Every row gives one point. Any point is a mix of the corners, with weights that add up to 1. It lies inside the corners' shape when no weight is negative. Is each point inside? If not, which corners have a negative weight?

Corners:
(1): [ 0.48 -0.27 -0.27]
(2): [0.12 0.16 0.53]
(3): [-0.72 -0.03  0.81]
(4): [ 0.34  0.50 -0.43]
Points:
[-0.55  0.28  0.95] -> outside (1)
[-0.31 -0.06  0.12] -> outside (2)
[ 0.48  0.28 -0.15] -> outside (3)
[0.54 0.20 0.09] -> outside (3)
[ 0.25  0.37 -0.16] -> inside
[0.02 0.25 0.13] -> inside
[-0.42 -0.01  0.61] -> inside

Corners:
(1): [-0.32  0.29  0.54  0.05]
(2): [ 0.64  0.02  0.64 -0.33]
(3): [-0.66 -1.00 -0.23  0.74]
(4): [ 0.21 -0.33  0.32 -0.67]
(5): [ 0.34  0.38  0.05 -0.39]
Points:
[-0.06 -0.16  0.06 -0.34] -> outside (2)
[ 0.08 -0.29  0.22  0.04] -> inside
[ 0.31  0.58  0.28 -0.31] -> outside (3, 4)
[ 0.38 -0.29  0.30 -0.43] -> outside (1)
[-0.32 -0.60  0.14  0.31] -> outside (5)

Corners:
(1): [-0.07 -0.13 -0.31 -0.59 -0.98 -0.62 -0.21  0.92]
(2): [ 0.12 -0.49  0.08 -0.34  0.65 -0.23  0.30  0.29]
(3): [ 0.34 -0.12  0.60  0.27  1.10 -0.23 -0.18 -0.59]
(4): [ 0.25 -0.66 -0.52  0.46 -0.25 -0.27  0.32  0.50]
(5): [ 0.18  0.43  0.83  0.08  0.08  0.64  0.08 -0.10]
(6): [ 0.71 -0.63 -0.28 -0.55  0.12 -0.22 -0.35  0.50]
(7): [ 0.40 -0.30 -0.34  0.08  0.28  0.22  0.25 -0.69]
(8): [-0.17 -0.04 -0.51  0.28  0.44 -0.01 -0.33  0.60]
(9): [-0.25 -0.86 -0.36 -0.32 -1.18 -0.13 -0.17  0.37]
Points:
[ 0.14 -0.20  0.18 -0.25  0.08  0.00 -0.15  0.07] -> outside (4)
[ 0.12 -0.45  0.03 -0.27  0.44 -0.19  0.20  0.27] -> inside
[ 0.51 -0.37 -0.31 -0.28 -0.38 -0.15  0.39  0.65] -> outside (3, 8, 9)
[-0.21 -0.25 -0.07 -0.55 -0.81 -0.02 -0.24  0.85] -> outside (3, 4, 7)
[ 0.05 -0.09 -0.07 -0.25 -0.11 -0.06 -0.35  0.21] -> outside (2, 4)
[ 0.17 -0.21  0.09 -0.01  0.16  0.04  0.10  0.21] -> inside

Corners:
(1): [ 0.35 -0.06 -0.62 -0.46 -0.13 -0.92  0.19 -0.46 -0.08  0.40 -0.06]
(2): [ 0.22 -0.14 -0.52  0.14 -0.04  0.29  0.44 -0.78 -0.86  0.62  0.08]
(3): [ 0.36  0.00  0.00 -0.16  0.23  0.62  0.44  0.39  0.58 -0.45  0.07]
(4): [-0.38 -0.17 -0.52 -0.76  0.19 -0.04  0.03  0.83 -0.25 -0.46 -0.01]
(5): [-1.16  0.12 -0.11 -0.45 -0.06  0.37  0.16 -0.28  0.14 -0.53  0.54]
(6): [ 0.42 -0.51  0.18 -0.53 -0.06  0.09 -0.69  0.25  0.02 -0.58 -0.56]
(7): [-0.54 -1.06 -0.20 -0.17  0.22 -0.69  0.85 -0.47  0.19 -0.75  0.13]
(8): [-0.74 -0.09  0.31 -0.36 -0.49  0.34  0.21 -0.01 -0.24  0.80  0.56]
(9): [-0.32  0.36 -0.40  0.43  0.08 -0.34  0.29  0.54 -0.57 -0.19 -0.36]
(10): [ 0.08  0.50  0.29 -0.29  0.05  0.35  0.83  0.62  0.03 -1.23  0.46]
(11): [ 0.29 -0.28 -0.72 -0.09 -0.23 -0.89 -0.77 -0.12 -0.43  0.23  0.35]
(12): [-0.14 -0.40 -0.47 -0.11 -1.03  0.36  0.38  0.21 -0.27 -0.62 -0.03]
Points:
[ 0.05 -0.39 -0.56 -0.16 -0.24 -0.41  0.31 -0.21 -0.37  0.28  0.43] -> outside (5, 6, 9)
[ 0.00 -0.19 -0.22 -0.19 -0.15 -0.27  0.22 -0.21 -0.05 -0.09  0.05] -> outside (4)
[-0.04 -0.16 -0.24 -0.08  0.38  0.09  0.22  0.00 -0.19 -0.60 -0.05] -> outside (1, 8, 12)
[-0.51 -0.12 -0.22 -0.24 -0.13  0.09  0.27 -0.04 -0.03 -0.42  0.21] -> inside
[-0.41  0.43  0.22  0.05  0.35  0.52 -0.01  0.56 -0.37 -0.01  0.18] -> outside (1, 7, 12)
[-0.17 -0.25 -0.31 -0.30 -0.18 -0.01  0.05  0.02 -0.11 -0.09  0.01] -> outside (10)

Corners:
(1): [ 0.44  0.05 -0.04  0.67  0.14 -0.28  0.03 -0.29  0.22 -0.87  0.10  0.15]
(2): [-0.57  0.03  0.11 -0.26 -0.43 -0.26 -0.52 -0.40 -0.11 -0.71  0.09 -0.13]
(3): [ 0.10 -0.36  0.08 -0.19 -0.26 -0.53  0.14  0.12 -0.20 -0.90 -0.50  0.20]
(4): [ 0.16 -0.11  0.53  0.25  0.24  0.71 -0.47  0.40  0.15  0.45 -0.55 -0.04]
(5): [-0.52 -0.19  0.18  0.42 -0.17  0.18  0.17  0.05 -0.17 -0.15  0.72  0.05]
(6): [-0.49  0.90 -0.26 -0.38 -0.23 -0.43 -0.33  0.05 -0.83  0.26 -0.29 -0.03]
(7): [ 0.22 -0.32  0.64 -0.58  0.46  0.04 -0.14 -0.27 -0.14  0.09  0.34  0.40]
(8): [-0.14  0.82  0.05 -0.60 -0.12 -0.33  0.11  0.26  0.76 -0.17 -0.15  0.24]
(9): [-0.84  0.11  0.24 -0.36 -0.75  0.95 -0.34 -0.58 -0.32 -0.42  0.40  0.60]
(10): [-0.72 -0.23 -0.79  0.71  1.21  0.70 -0.45  0.23 -0.17  1.08 -1.00  0.26]
(11): [ 0.30  0.28 -0.45 -0.25  0.33 -0.29 -0.91  0.83  0.07  0.29 -0.38  0.36]
(12): [ 0.10 -0.03  0.05 -0.02  0.31  0.56  0.18  0.11 -0.10 -0.76  0.15 -0.11]
(13): [-0.36  0.08 -0.64 -0.53 -0.82 -0.37 -0.19 -0.73 -0.48  0.06  0.05 -0.33]
Points:
[-0.63  0.13  0.14 -0.15 -0.39 -0.09 -0.08 -0.37 -0.23 -0.57  0.15  0.27] -> outside (4, 11, 12, 13)
[-0.31  0.50  0.04 -0.80 -0.50 -0.18 -0.22 -0.03 -0.13 -0.18 -0.14  0.11] -> outside (1, 5, 10)
[ 0.00  0.11 -0.07  0.17  0.10 -0.04 -0.20  0.04 -0.01 -0.22 -0.07  0.14] -> inside
[-0.15 -0.11 -0.07 -0.07  0.18  0.22 -0.34 -0.25 -0.44 -0.01  0.23  0.17] -> outside (3, 4, 8)
